Each row of a before or after table is a point. One or more steps were done to the points. Then noise was added and the rows were shuffled. The steps act on how far a point lies along the listed directions, d1 being the first. Name the steps. A step turns or swaps two directions, mirrors them in a line or flattens them onto one, adds a multiple of one to another, or multiplies one. Angles are multiples of 10 degrees, from the lower direction toward the higher: turns from -170 to 170, lines from 10 to 170 but not 90. Use the fewest steps. Two steps may share a direction if one is a turn and the other turns, adds or multiplies; they go together, in the order done. Otherwise the lowest direction goes first.

Directions:
(1): [30 43]
(2): [-43  30]
Before:
[[  7  21]
 [-51  27]
 [-20  21]
 [ 21  18]
 [ 35 -78]
 [ 31  30]
 [ 27 -68]
 [ 23 -53]
 [ 38 -66]
 [-32  26]
 [-47  18]
 [  0  33]
 [ 14 -26]]
After (13 x 2):
[[-69 -27]
 [-74 -17]
 [ 23  44]
 [ 30  25]
 [ 19 -11]
 [  9 -21]
 [-58 -13]
 [ 28  15]
 [ 33  40]
 [-31 -10]
 [-84 -17]
 [ 23 -33]
 [ 33 -10]]
Steps: turn d1 and d2 by -100 degrees

Directions:
(1): [ -8 -63   2  37]
(2): [35 -8 64 -8]
(3): [-31 -31   6 -59]
(4): [-57  21  36  22]
Before, 14 rows:
[[ 32 -30 -13  23]
 [-21  -5  16  -9]
 [  9 -33  -6  -2]
 [ 38  10 -26  26]
 [-15   4  -9 -40]
 [ 33  -5 -23   9]
 [  5 -11 -21  -9]
 [ -7 -15   0 -41]
 [-27 -62 -27  25]
 [ 33 -14  29  29]
 [  3  -1   9 -24]
 [-25  21  -3   2]
 [ -6  12  12  13]
 [-18   2  21  20]]
After (14 x 4):
[[ 51 -15 -20  11]
 [  2  41 -33  -9]
 [ 23  -5 -61  -3]
 [ 31 -56 -57 -33]
 [-73  28 -13  10]
 [ 60 -51  95  -5]
 [-32   2  35   5]
 [ 67 -56 -28  -2]
 [ 54 -44 -54 -26]
 [-22  -5 -91  76]
 [ 33  13  24 -12]
 [ 42  31  -9  -4]
 [-50   8  58  28]
 [-23  29  38  21]]
Steps: mirror d1 and d3 in the line at 160 degrees; multiply d2 by 3; multiply d4 by 2.5
